Every row gives one point. The last column is the point's height on a tilted bowl or saddle (a function of degree 2), plus a little noise. Count its main directions that bend up, bend down and stay straight.

Points:
[[ 13   2   1  -7]
 [ 29 -45 -11 -27]
 [-38 -20 -23 -38]
 [-42 -60  30 -60]
 [-26 -42  36 -39]
 [  6  22  24 -10]
 [ 17  -5 -17 -13]
 [-14  29  13 -12]
 [-28 -23 -24 -34]
 [  8  23 -23 -17]
 [-26  32  27 -20]
 [-15  17 -37 -29]
 [ 12  39  40 -17]
 [-33  37  33 -26]
 [-11 -49  42 -39]
 [ 15 -20  28 -14]]
Directions: 0 up, 3 down, 0 straight

Points (16 x 4):
[[ 18  16  -7  13]
 [ -9  -8  20  13]
 [-16  14  21  31]
 [-16  -6   9  16]
 [ 28 -32 -28  20]
 [ -9  -1  13  12]
 [ -1  11  -7  13]
 [ 18 -16 -12   2]
 [-23  -1  -8  21]
 [ 10 -19 -11  -1]
 [ 21 -60  36  60]
 [-18  -3   4  17]
 [-22  -3 -31  17]
 [-27  20   2  50]
 [-30 -34  22  47]
 [ 20 -20 -45  18]]
Directions: 2 up, 0 down, 1 straight

Points, 27 rows:
[[ 10 -18 -34 -23  50]
 [-44 -20  24  31  -4]
 [  2  31 -60   6  60]
 [ -4   5  -4  30  10]
 [-32   9  14  18  -4]
 [-15  -6  30  20   1]
 [-18  35  -4  40   8]
 [  0  35   6  34  11]
 [ -6  26  38   3  10]
 [-18   7 -56  -6  51]
 [  1  -4  16  36  12]
 [-27   6 -50   6  32]
 [ 51  58  19  15  23]
 [-17  12 -16 -11  14]
 [  9  37  15  16  11]
 [-18 -42 -13 -11   7]
 [-30 -29 -33 -18  24]
 [ 41  20  26 -20  17]
 [ 11   6   1   2  10]
 [-54  -4  12  -3  -9]
 [-13   8  -7  50  17]
 [ 28 -34   3  -2  18]
 [ -1 -40   0  19  11]
 [ 45  -1  -3   9  30]
 [-12  11 -25 -22  30]
 [ -8   5 -18   0  13]
 [ -8 -24 -26 -11  24]]
Directions: 2 up, 0 down, 2 straight

Points (39 x 7):
[[-30   5   3 -18  26   8 -21]
 [-15 -12 -11  -8   2  21  -5]
 [  4 -16   6  14  19  23 -25]
 [-30  15  22  17  -2   0  -3]
 [ -7  12  -7  -7  -8  18   2]
 [ 17 -12  16  -2   3  -4 -18]
 [ 11   3 -12  -8 -47  -3   8]
 [ 18  14 -16  13  -1 -21 -13]
 [  7  18 -18   1  31 -34 -37]
 [-24 -19  19  10  28   4 -26]
 [-18   7   7 -45   9  60 -60]
 [-17  16 -39   8 -33 -16  44]
 [  8  -8  12  19  13  23 -18]
 [  8  34  20  10 -11  -3  -8]
 [-12  17  11   3   5 -11  -7]
 [-12 -19  -8  11 -13 -21   5]
 [ 19  -8  -2  12  -7 -18 -17]
 [  3  10  -2   0  -2  -8  -2]
 [-31  26  16  -6 -30  -4   2]
 [-27 -11 -31  33  32   1 -21]
 [ 20  13   2  39 -10 -33 -45]
 [  9 -18  35  30  -1   0 -16]
 [-26  -8   0 -12   8  -3  -5]
 [  1 -14  -7 -36   9   7 -22]
 [ 43   1  -7 -47 -30  -7 -42]
 [ -5 -20  24  25   2  33 -11]
 [  0   2  12  21  -9   6  -2]
 [-18 -28  18 -24   5   0 -20]
 [ -8  14  41  13   5  27  13]
 [-12  14 -36  -4  10 -17  19]
 [ 18  13  41  10   6  24   6]
 [-24  32  54   1 -24 -14   7]
 [-13  -8  -4  12  -7  18   1]
 [-34  11 -16   6 -10  18   4]
 [ 18  -9 -17  13   4   3 -11]
 [ -8  -6  -6 -40  -6  -1 -10]
 [ -7  13  -1   3  13 -22 -14]
 [ 29  12  -4 -12  34  -7 -55]
 [-32  -9  -9   6 -34  -1  12]]
Directions: 1 up, 5 down, 0 straight

Points:
[[-14 -49 -44 -34   8   5  51]
 [-37  10  24  -6   5   3  11]
 [ -4  -7   6 -10  52  22  26]
 [-18  -5  -9 -18   6  47  11]
 [-17  24   8 -25  16  -3  14]
 [-10  17   7   7   5 -19   7]
 [ 18  -3 -15   7   4  18  17]
 [-15  24  -8  -2  17  58 -18]
 [ 17 -10 -18  15 -18  13  29]
 [ 20  60 -21   9   2  38  54]
 [ 32   0 -16  -3  -6  -9   1]
 [-22  -5  -9  18 -34 -12  38]
 [ 22   0  19  15  15 -15  -2]
 [  1  18 -28  -7  12  17  19]
 [  2 -15  11 -37   7 -18  -1]
 [-17  20  19  -9  19 -27  13]
 [ -6  -2  -3 -28   9  30  19]
 [ 12 -24   4  -3  14 -15 -18]
 [ 18   9 -23 -23 -27   9  44]
 [ -4  29   7 -28  20  20  16]
 [-30  -8   3  11 -29 -37  35]
 [  7 -20  26 -32 -28  24  60]
 [ 40  -8 -28   5  -4 -51 -57]
 [ 25 -28  -4  -9  -3   6   9]
 [ 30 -35  42  -7   4 -10  14]
 [ -8 -10 -25 -24  45 -10  15]
 [ 22  -2  12  14  -7  10  19]
 [-31 -31  23  44   0   6  42]
 [-38  -8 -10   6  23  45  -9]
 [  5   4   6  19 -12   0  14]
 [  3 -16  44  -8  22  30  46]
 [  6  19  37 -13  15 -11  19]
 [ 28 -41 -11  16  -1  29  50]
 [  8 -23 -12  -5  37 -13 -10]
 [  8  37  11 -28  13  -4  26]
 [  4  23 -26  13  -1  -5  24]
 [ -7 -13  10 -10   9   0   1]
 [ -8 -20  41   8   7  -1  25]
 [-22 -11  -6   0   6  -9   1]
 [-13  14   3 -17   1  -6   8]
 [ 20  10  26  27  -1  -5  24]
 [  0 -39  22  12  -1 -39 -23]]
Directions: 5 up, 1 down, 0 straight

Points, 69 rows:
[[-16  23   9  19  22  33  10 -10 -20]
 [-10  23 -13  -7   8  -2   9   4   3]
 [  6  18   4  -5 -18 -15 -24 -32  11]
 [  1  -6 -45  -3   6   7 -17 -11 -53]
 [  7 -24  17   1  20   8 -18  10   1]
 [-18  11   3  18   1 -20  -9   3  13]
 [ -1   5 -15  23 -12   2  33  23 -28]
 [ 15  17  -7  -1 -19  -1 -10 -12   6]
 [ 19  -8   4  23  -3 -23 -37  29  -5]
 [  7 -14  29  -1   8  -7 -26  24  20]
 [ 31   2  -7  -4 -28  12  -1 -21  -5]
 [ -4 -13  -8  14  20 -28 -14  -4   0]
 [ 19  26   2   1 -13   5 -19   4   1]
 [ 16 -27  -4  -3   8   3 -41  29 -21]
 [  4   5   9  -1  13 -27 -23  -6  10]
 [-23 -10 -18 -36 -14  -8  -9   6  11]
 [  2 -11 -51 -16  -2   9   2  -9 -58]
 [ 21 -17  29  18 -21  14  11 -17  -9]
 [  5  -9  10 -13  14  11   2  -2  -3]
 [ 14  32  -4 -20 -17   2   6  14  16]
 [  3  11   0  -1 -13   8  26 -28  -2]
 [ -6 -11   9   3 -24   1 -13 -15  18]
 [  7   1   1 -28 -20 -22 -17  10  34]
 [  1 -17  18  -9 -35  -2  -3  -8  32]
 [ 12  -1  25   5   9   4  -4   2   5]
 [  2  -5 -37   7   4  42   8   6 -50]
 [ 23 -18  11   1  22   4  10  13   4]
 [-20 -14  30  26  -8  14 -14 -20  16]
 [ 10  33  -5  16  23  11  -8  -9   2]
 [ 19  -8  -3   4  14   7 -60 -26 -37]
 [ 17 -22  10 -11  11  10 -14 -15  -4]
 [  5   5   4  -3   4  21  -3  -9  -8]
 [ -1  11  -5  -4  -2  -3 -13  -2   2]
 [-27   7  12   3  -9 -12 -21  12  12]
 [ -2  -3 -19 -20  15  26  12   8 -19]
 [ -2  22   1   2 -45   6   5  17 -20]
 [ 11 -19 -26   2 -16  13 -51  -7 -60]
 [ -9  19 -14  -1 -11  -3 -13  -4  -1]
 [-13  -5  20  18   1  -3 -21 -11  15]
 [-38 -12  29  19   2  11 -10 -41  32]
 [  6  23   6 -20  30  -1  17 -13  -9]
 [ -9  20  -5  19   2  -8 -28   0  -9]
 [ 44   7   3  -4  -5 -15  12 -12  33]
 [  8  16  18   9   6   0 -28   8  -4]
 [-10  35   8  -7   1 -16  -2 -21   2]
 [ 14 -20 -27   0  11 -10  40 -10 -36]
 [ 32  29  23  -5  -9 -23 -13 -22  31]
 [-36  11 -24  -9  -4   1 -17 -10   0]
 [ -1  18  12  -9  14 -11   5  10   9]
 [ -2  -2  -4 -15 -21   7   4  -1   3]
 [ 15 -22   7   7 -18   2   2 -28  -1]
 [  2 -14  -9 -19 -22  27   5   5 -24]
 [  3  30  -7  50 -16  10  24 -16  -2]
 [-14  -1  33  26 -11   0  35  21 -35]
 [ 22   7  -7  -4  10  16 -31 -33 -21]
 [ -5   0 -17  -9  -5 -18   6  11   8]
 [-34 -10 -18  -1  15  -1 -10   0  -2]
 [-22  22 -13  27   5 -11  22   9   4]
 [ -3  -8  -5  12 -14 -10  -9  15   0]
 [ -6 -13  21   2   9  36  21 -20 -36]
 [  6 -15 -10  13  42  29  -5  14 -29]
 [  8  -1  46  -9  11  17  15  18 -24]
 [  5   5   3  -5 -28  17 -29  33 -39]
 [  5   7  18  21   1 -19  41  -4   9]
 [ 19 -31  12   8  36  14  11 -38 -49]
 [-12  22 -40   1 -15   6 -19   1 -28]
 [ 13   3 -19 -14 -12   9  -8 -23 -14]
 [ -5 -12  -2 -13  17  -6  20  13   4]
 [-13  10  19   2  -3 -28  13   9  29]]
Directions: 2 up, 3 down, 3 straight

Points:
[[ 20 -11   4  -4  22  13  -7   3   2]
 [-19 -40  -5 -28 -33   4 -23  -2  52]
 [-32  -8  17  -7  22 -22 -18  11  14]
 [  7  13  -9  14   4  -6   7   2   5]
 [ 11 -18 -23 -15  -8   3   3  40   5]
 [-10  -7  -6 -17   3  21 -22  15  14]
 [-23 -11 -22  -7  22 -16  -4  -8   0]
 [ 13  17   6  14 -21   1 -27   8  17]
 [-11   5  -4   1   3  11 -19  -9  12]
 [ -2   7  21   4   9  21 -12 -13   4]
 [ 40  24   9 -18  -9 -10  -3  29  29]
 [  5  15  17  -1 -30  25 -16  -3  14]
 [ 11   5  -4  -3  19  18   1 -18  11]
 [ -2 -20 -13   1 -13 -19  34  24  -6]
 [-48   5  15  18   7   6  14   8  15]
 [ -8  27  -1 -13  -2   8 -12 -28  27]
 [  5  -8   1   4  10  11 -10  13   4]
 [-24  -9   1 -20   6 -32 -26   4  35]
 [ 25  30  -8   9  -6 -10  30  12  10]
 [  9 -11 -38  -7  -4 -24   2   1  14]
 [ 21  12 -30 -38  23  -7  -4  13  21]
 [  1   5  19 -12 -19 -12   7 -24  11]
 [ -4 -47  21  -5   8  26  -6 -38 -22]
 [ 13 -13 -14 -17 -17   8 -40  54  60]
 [ 22  12  28   5  -7  25  19 -16  28]
 [-18 -17  -5 -14 -60  -7  17   2  43]
 [-22   6  -8  -6 -20   9 -11  20  23]
 [ -4  -2 -37  10  -2   9   0 -18  29]
 [ 18  10 -28  -2  -5  18   0  10  24]
 [ 14  25 -27  -7  -3  33   1 -22  60]
 [ 10   3  18  14 -26   8  14   8  10]
 [ -2  15 -21   0  14   6   3   2   6]
 [ -4  18   3   9  34   2 -21  12  15]
 [  0 -10  20  11  -8   3 -25  -8  11]
 [ 22 -27   6 -27  25 -10  -1  -9  10]
 [ 11   7 -35   7 -27 -10   1  26   3]
 [-11  -1  -9   1  -3  -9  28  31  -9]
 [-44   2  -6 -11  -6  12  29  13  22]
 [ -4 -12  12  -5 -16  -2 -18   7  15]
 [ 16 -14   7 -18  23   2 -12 -20  11]
 [ -4 -19 -10  16  38  25 -28  10  -6]
 [-20  -7   6   1  19  -8   9 -11  -7]
 [ 15 -23  -7  -5 -15  -3  22 -32  31]
 [ -8  15   7  -8   7  19  -6  18  12]
 [-19  24   2  44   3 -25  31  12  11]
 [ -2  -7  -8   3  39 -22  -4 -48  26]
 [  2  35   5  11 -21   8 -15   5  16]
 [-18 -13   0  -5  -3  10  11   2   0]
 [  4  13  14  10   2  30 -37  -5  28]
 [-19  26  11 -20 -35  17 -12 -25   8]
 [  5 -35 -15   2  -1 -33  -5   2  18]
 [ 12  -4   0 -15  22  27  37  -6   0]
 [ 25  33   4  -5 -17 -41   2  -7  25]
 [-19   3  -6  -1   6 -26 -31 -13  33]
 [-11 -40   0 -40   0 -12 -28   0  39]
 [  4  -2  28 -18  10   3 -14 -19   5]
 [  2 -10   0  30 -24  16  -3 -25  25]
 [ 14  -6   0   6  27  -9  12 -18   2]
 [ -4  26  -3 -14 -17  -6  31  13  25]
 [-26   1 -18  -5  11  -7  27 -12   7]
 [ 21  11  16 -11   3   3 -19 -33  30]
 [ 14 -13 -22  38  -9 -13  15 -19  20]
 [ 18 -17   4  10   7  14  16  15  -2]
 [ -8   7 -16  -3  -3 -12  -6 -17  23]
 [-24   6  17 -17  23  17  25 -12  -6]]
Directions: 6 up, 2 down, 0 straight
